Each row of a before or after table is a point. One or more steps were done to the points. Then noise was added and the rows were shuffled. The steps act on columns, c1 being the first. Write out the steps. A step turns or swaps two columns, mirrors them in a line or flattens them onto one, adds a multiple of one to another, or multiplies or shifts one. Angles are multiples of 10 degrees, from the lower column toward the higher: turns from -170 to 170, lines from 10 to 170 but not 90. Use the fewest steps. Two steps may share a column if one is a turn and the other turns, adds or multiplies; they go together, in the order done. Otherwise the lowest column goes first.
In the rows, 128 means zero.

Before (13 x 3):
[[110 105 138]
 [164 136  73]
 [146 167 151]
 [156 119 144]
 [187 173 138]
 [108 100 105]
 [118 112 133]
 [125 103  57]
 [139 132 133]
 [131 127 111]
 [104 155 112]
 [135 134 143]
 [124  99 116]]
After:
[[142 154 140]
 [139 137 197]
 [110 132 140]
 [ 54 175 197]
 [106 120 132]
 [137 124 142]
 [181 101 108]
 [148 106  90]
 [143 112 108]
 [196 106 150]
 [ 75 168 157]
 [108 134 131]
 [155 100 108]]
Steps: add 1 times c2 to c1; turn c1 and c3 by 130 degrees

Before, 12 rows:
[[113 138 119 135 107 123]
 [124 130 134 124 138 136]
 [110  81 116 134 143 128]
 [138 138 129 134 147 113]
 [151 136 124 139 142 138]
 [134 139 138 135 129 132]
 [116 140 145 130 146 135]
 [121 139 143 140 144 131]
 [113 138 123 138 142 128]
 [121 116 145 137 127 111]
 [123 136 141 121 128 127]
 [177 119 133 124 118 135]]
After:
[[106 137 134 122 127 124]
 [114 128 131 125 116 126]
 [249 117 130 100 132 121]
 [ 99 139 135 134 110 127]
 [123 122 135 139 138 145]
 [156 138 133 130 125 120]
 [203 135 125 128 111 123]
 [163 146 128 126 120 145]
 [ 99 133 123 141 148 119]
 [ 89  86 122 144 114 150]
 [126 141 134 141 113 128]
 [103 141 127 144 115 131]]
Steps: turn c1 and c4 by -30 degrees; multiply c1 by 3; turn c5 and c6 by 150 degrees; turn c2 and c6 by -20 degrees; multiply c3 by 0.4

Before:
[[105  85 161 146 183 152 113 149  95]
 [ 93 119 108 117 127 122 106 100 107]
 [152  87 103 132 179  88 113 132 110]
 [139 154  93 118 119 151 130 118 101]
 [102 159 169 114 160 132 144 212  79]
 [143 143 171 118 119  82 113  99 188]
 [108 169 143 148 139 151  98 108  69]
 [105 111 136 156 115 144 101 120  70]]
After, 8 rows:
[[129 178 162  91 109 104 111 112 180]
 [138 115 115 125 124 173 122 119 101]
 [106 136 176 157 161 136 149 204  78]
 [ 90 153  81 138 148  97  90 129 112]
 [113 110 130 169  98 115 147 107  81]
 [ 96 120 163 158 112 164 137  96  80]
 [ 74  89 142 160 152  83 134 139 100]
 [103 132 106 117 110 127 155 104 105]]
Steps: turn c5 and c7 by -50 degrees; turn c1 and c7 by -70 degrees; turn c2 and c6 by 70 degrees; turn c3 and c6 by -30 degrees; turn c4 and c9 by 20 degrees; turn c4 and c8 by -20 degrees

Before:
[[171 139 105 107 153 114 109 169 130 111 151]
 [102 182  93 125 166 133 147 151 117 134  88]
 [171  98 175 148 146 139 137 119 121 146  81]
 [ 78 142 162 147 104 133 163  92 143 124 150]
 [131 113 139  91 114 125 170 146 161 213 132]
 [120 188 123 127 145 161 114 134 142  99 109]
 [159 186 185 112 175 168 137  60 137 138 152]
 [150 181 119 102 116 129 172 120 136 132 115]
 [105 183 126 132 100 139 111 108  85  84 119]
 [142 157 115 160 146 191 147 150 123 135 169]]
After:
[[173 130 107 107 143 139  80 138 137 113 149]
 [148 127 122  99 123 147 164 117 185 130 114]
 [131  91 138  93 110 168 141 110 114 211 132]
 [157 135 188 115 164  80 184 111 188 137 147]
 [139 135 120 159 125 126 118  60 153 139 172]
 [ 77 117 161 141  91 125 176 121 143 126 149]
 [119 124 120 128 152 107 119 106 191  97 108]
 [105 179 124 130 105  99 131 134 173  83 120]
 [103 153  91 124 181 152 126 107 176 132  89]
 [172 132 178 144 172 124 140 116  98 144  82]]
Steps: turn c2 and c9 by 80 degrees; add -0.5 times c11 to c5; turn c7 and c8 by 50 degrees; turn c6 and c8 by -120 degrees

Before, 10 rows:
[[124 130  88 122 121 131  93 100 117 143 124 122 124 142]
 [129 141 132 134 125  90 144 126 128 105 124 135 106 122]
 [128 132 133 124 133 117 127 111 106 144 140 139 103  99]
 [111 122 145 133 125 114 127 124 111 153 107 150 108 114]
 [140 136 123 150 138 132  98 135 122 135 118 142 137 104]
 [156 123 122 121 122 101 148 130 129 126 146 129 119 142]
 [141 139 139 136 104 122 139 123 117 133 116 120 134 105]
 [140 114 123 140 145 124 100 131  99 133 122 102 120 135]
 [138 134 127 128 118 133 158 147 109 125 115 129 134 148]
 [148 140 117 117 141 129 122  84 127 137 118 123 116 121]]
After (10 x 14):
[[142 132 163 133 103 122 137 125 117 134 122 122 135 103]
 [141 133 113 137 140 133  97 136 122 151 127 132 135 104]
 [144 127  94 139 140 132 121  88 128 116 110 127 115 119]
 [156 125 111 125 122 100 148 124 128 122 135 131 117 143]
 [111 131 177 153 127 114 126 128 112 131 117 137 108 116]
 [135 127 122 126 119 132 159 147 108 126 129 126 135 146]
 [127 134 140 147 136 115 127 110 106 126 128 132 104 100]
 [142 124 112 130 146 124 100 132 101 140 126 117 120 135]
 [131 129 141 106 125  92 144 128 128 134 128 130 106 120]
 [124 125   9 142 124 133  94 101 117 122 118 125 125 144]]
Steps: flatten c2 and c14 onto the line at 100 degrees; multiply c3 by 3; swap c4 and c10; multiply c11 by 0.4; turn c8 and c11 by 20 degrees; multiply c12 by 0.4

Before, 8 rows:
[[122 137 112 128  61 167 127  99 131  77 111 106 101 187 121 176 115 151
  102 149]
 [133  96 124  68 147 117  72 180 168 161  93 134  92 113 146 112 155 112
   85  91]
 [167 138 170 112 103 129 124 134 119 160  54 119  76 119 107  74 117 106
  150 131]
 [155  89 108 152 100 112 131 155 163  82 129 118 171 134 141  86 146 156
   99  97]
 [163 101 136 108 128 150 138 131 124 145  37  75 164 168 114  91 142  76
  100 172]
 [ 80 138  87 124 122 103  85  88 126  80 103 107 107 146 118  84  97 170
  141 148]
 [159 101 141  94 153  76 126 107  96 166 131 108 117 143 157 148 100 130
  134  85]
 [ 83 121 158 148 105 116  85  87 123  67 119 102 132  89 142  96 121 132
   91 139]]
After, 8 rows:
[[123 198 111 128  61  95 122 101 118  77 131 107 124 187 106  88 113 151
   94 140]
 [163 121 138 107 127 106 112 133 139 147 134  73 136 169 119 116 142  73
  171 138]
 [135 149 124  66 147 162 164 180 145 160 113 135 137 113  94  94 154 112
  158  83]
 [ 84 158 159 146 105 156 155  86 127  67 129 100 125  89 103 107 122 131
  168 136]
 [166  80 170 114 102 135 110 133 100 161 119 122 111 120 116 168 117 106
  171 107]
 [ 80  98  88 127 124 171 132  88 116  80 130 108 122 143 104 157  97 168
  163 137]
 [156 109 108 155 100 137 138 153 172  81 118 118 153 135 143 116 147 157
  176 102]
 [160 103 142  94 154 169 155 107 100 164 117 107 113 144 161 127  97 131
  108  92]]
Steps: turn c16 and c19 by -110 degrees; add -1.5 times c16 to c2; turn c7 and c15 by -110 degrees; turn c6 and c15 by -150 degrees; flatten c9 and c13 onto the line at 30 degrees; flatten c11 and c20 onto the line at 70 degrees

Before (10 x 24):
[[113  76 132 144 180 169 137 155 146 158 117 149 113 125 152 150  85  83
  129 123  86 158  95 150]
 [148 151 144 118 132 150 103  84 108 139 137 138 104 128 143 131 169 145
  138 147 107 143 146 117]
 [ 91 126 102 147 111 137 118 155 153  94  92 100 163 175 108 117 162 119
   85 102 155 162 168 112]
 [167  61 100 122 132 158 154 135  99 148 161 111 139 127 112 104 142 118
   89 159  83 121 104 174]
 [ 82  98 132 151 109 159 162 138 100 100 132 175  83 141 113 164 100 149
  129 139 148 143 103 178]
 [ 87 139 175  77 166 125  79 148  69 167 145 101 147 140 127 130 135 151
  121 170  78 182 158 121]
 [115 122  96 145 146 150 116 108  74 119 148 137 165 108  90 129 142 161
  173 111  93 113 126 118]
 [106  75 144 107 154 151 127 137 133  82 136 102  80 171  87 125 156  96
  135 174 139 120 124 157]
 [103  95 169 144 118 179 160  89  85 103  92 113 126 128 152  81 130 146
  171 121 114 132 138 152]
 [ 92  68  96 120 120 160  99  82 147 149  74 140 104 112 142 119 129 147
  100 115 144 154 102 125]]
After (10 x 24):
[[177  62  99 123 133 184 100 135  99 149 150 112  78 127 112 105 141 118
   89 130 180 121 104 176]
 [154 151 145 119 130 146 151  84 108 139 142 138  71 129 143 131 168 144
  138 139 146 142 146 117]
 [134 140 174  77 167 138 193 149  68 166 162 100 145 139 126 130 137 151
  121  90 168 181 158 122]
 [106 122  97 145 147 191 139 107  74 119 149 137 110 109  91 130 143 161
  172 134 163 113 127 117]
 [107  94 170 144 119 208 102  89  84 103 157 113  28 127 151  82 129 146
  170 102 103 131 138 152]
 [ 95  69  95 120 119 160 161  82 147 148 141 140  51 112 144 118 128 147
  100 118  73 153 102 124]
 [114  76 133 144 179 182 122 154 146 158 169 149  40 124 152 150  85  84
  130 117 139 158  95 150]
 [ 84 126 102 146 111 170 142 156 153  95 123 101 133 176 108 117 162 118
   85 121  84 161 168 111]
 [150  74 144 107 154 129 146 136 132  82 115 102  54 171  87 126 155  95
  136  83 130 119 124 158]
 [108  97 132 151 109 144 110 137 100  98 110 176  39 142 114 164 100 149
  130  76 121 143 103 178]]
Steps: turn c1 and c20 by -50 degrees; turn c7 and c20 by -160 degrees; multiply c6 by 2.5; turn c6 and c13 by -50 degrees; turn c11 and c21 by 120 degrees

Before, 12 rows:
[[168 143  84  91 104 201 115 169 129 172 123 124 153 135 142 107 129 118
  115 128 138 105 155 124 139 138 117  61 141 107 144 165 111 145 116 144
  139 158  70  57  67 120 110 151 158 125 149 141]
 [132 113 137  87 118 177 113 151 122 100 122 157 180 129  87 131 113  89
  155 108 118  92 125 180 141 132 136 165 102 133 119 118 133 133 159 164
  144 152 168 155 103 149 121 133 169 141 155 134]
 [105 131 110 100  92 148 135 109  95 148 100 155 150 146 139 128  99 143
  162 183 140 149  92  85 158 122 155 114 114 117 143 137  84 123 166 114
  128 181 147 140 165 155 158 132 200 152 106  99]
 [137 139 139 100 125 103 145 143 126 127  94 160 189 183  98 177 119 164
  110 125  83 163 130 170 115 164 137 125 124  75 123 127 144  89 137 140
  118 177 180 137 139 102 171 142 141 155 138 106]
 [152 128 137 122 144 102 116 164 132 153 108  96 150 155  92 188 143 107
  148 120 158 127 139 157 139  76 114 149 139  82  43 149  97 111 142 165
  119 145 128 150  96 120 141 152 130 115 131 107]
 [ 73 114 130 109 152 150 144 116 144  92 137 191 111 144 131  80 127 136
  127  92 136 146 118 112 150 111 179 191  68  19 103 112 142 110 164 164
  126 172  78 172 147 154 183 153 134 106 141 112]
 [129 145  96 149 158 194 172 103 138 133 119  78 105 165 169 128 124 114
  110  94  89  82 130  92 114 137  90 166 131 118 115 138  47 157 131 141
   82 155 164 127  82 128 135 125 151 173  91 125]
 [ 78 170 160 146  98 125 118 123 111 103 129 148 140 138 186 136 108 141
  104 109 153 155 104 143 124  92  93 156 108  79 153  98 113 156 186 167
  140 130  98 167 136 141 131 134 122  70  97 120]
 [128 123 149 129 152 142 179  96 115 160 152 177 162 112 153 136 116  89
   88 125 106  92 156  87 107  68  88 121 103  94  92 131 142 127 165 141
  124 134 132 176 107 177 114 133 133 166 116 100]
 [126 175  85 106 148 118 130 100 147 141 110 120 191 177 133 146 133  60
  119 131 108 135 105 114 147 130 148 126  97 116 115 112 128 131 164  96
  131 207 137 125 133 131 143 122  47  64 172  82]
 [127 127 145  96 185 121 134  85 122 113 161 149 157  97 140 107 154 138
  191  61 148 140 116 135  98  76  92 127 129 123 101  91 116 126 158 124
  106 139 153 154 155  98 165  85 172  83 104 121]
 [124 157 199 108 127 117 110 125 125 135 186 143 150 151 114 190 146  65
  117 150 144  95  89  98 134 123  98 138 116 116 166 118 122  95 152 152
  159 135 163 118 132 135 141 116 132 174 109  72]]
After (12 x 48):
[[130 143 107  38 159 196 170 101 135 135 124  76 104 165 170 129 124 112
  110  93  91  82 129  92 117 142 147 166 134 124 114 156 168 161 132 139
   76 154 184 128 153 127 153 124 154 162  89  96]
 [126 154 189 128 123 118 111 125 124 122 186 140 150 154 116 191 147  67
  119 150 144  95  89  97 131 124 191 134 120 113 164 105 120 101 160 152
  162 139 181 117 145 133  94 118 137 160 108 132]
 [110 136 131  93  93 150 136 110  94 152  98 156 154 142 143 126 103 146
  159 182 136 145  93  85 162 120 139 112 112 118 137 150  79 128 166 116
  130 183 163 121 156 156 164 129 197 139 104 170]
 [170 150  81 126 103 198 114 167 128 114 124 127 154 141 142 104 124 121
  109 131 137 106 156 123 141 139 123  58 139 102 145 221 171 146 119 147
  135 160  36  47 189 122 140 150 157 127 147 114]
 [131 115 132 144 117 182 112 148 128 122 124 156 180 132  83 130 112  88
  152 104 115  91 127 184 141 136 118 166 101 134 117 102 143 131 159 166
  146 150 193 166 168 145 114 133 166 138 154 127]
 [ 77 169 158 109  97 126 116 121 109 136 128 151 141 137 182 134 104 144
  105 111 150 159 104 142 122  92 155 154 110  76 154  50 122 157 185 167
  142 133  79 174 117 142 109 133 118  90 102  99]
 [128 180 109 129 143 121 134 102 149 135 112 116 187 176 136 145 134  58
  122 126 105 136 103 115 150 131 157 127 101 112 116  88 115 130 165  93
  133 209 144 115 147 129 165 120  46  87 172 171]
 [ 72 111 161 142 150 149 146 118 145 129 135 188 107 140 128  84 130 138
  126  96 136 146 115 114 154 114 116 191  66  20 106  82 111 115 162 168
  128 168  54 187 136 156 172 147 130 112 144 184]
 [154 127 148  97 146 100 116 167 131 160 108  99 153 153  96 190 143 108
  151 123 157 126 136 154 141  78 151 151 142  84  46 180 152 107 141 166
  112 148 130 128 154 122 135 146 135 117 133 123]
 [124 127 161 124 184 120 133  86 124 132 162 149 155  96 144 104 156 139
  190  58 149 136 113 132  99  75 152 125 135 125 104  41  92 122 157 126
  104 141 171 155 153 102 148  83 173  97 104 102]
 [127 115 130 139 150 137 178 100 113 184 152 176 158 110 153 137 117  92
   87 124 106  92 156  91 107  69 174 122 102  95  92 134 149 127 169 138
  120 133 136 144 133 176 103 133 130 153 115 106]
 [139 137 164 154 131 106 145 140 124 133  99 164 186 184  98 173 116 166
  110 124  84 167 130 172 118 163 144 126 127  74 122 128 109  90 134 142
  113 170 209 135 143 108 156 146 141 144 137 148]]
Steps: turn c3 and c43 by -40 degrees; turn c4 and c33 by -110 degrees; turn c33 and c41 by 110 degrees; turn c10 and c40 by -40 degrees; turn c27 and c48 by 120 degrees; multiply c32 by 2.5; multiply c39 by 1.6; multiply c46 by 0.7
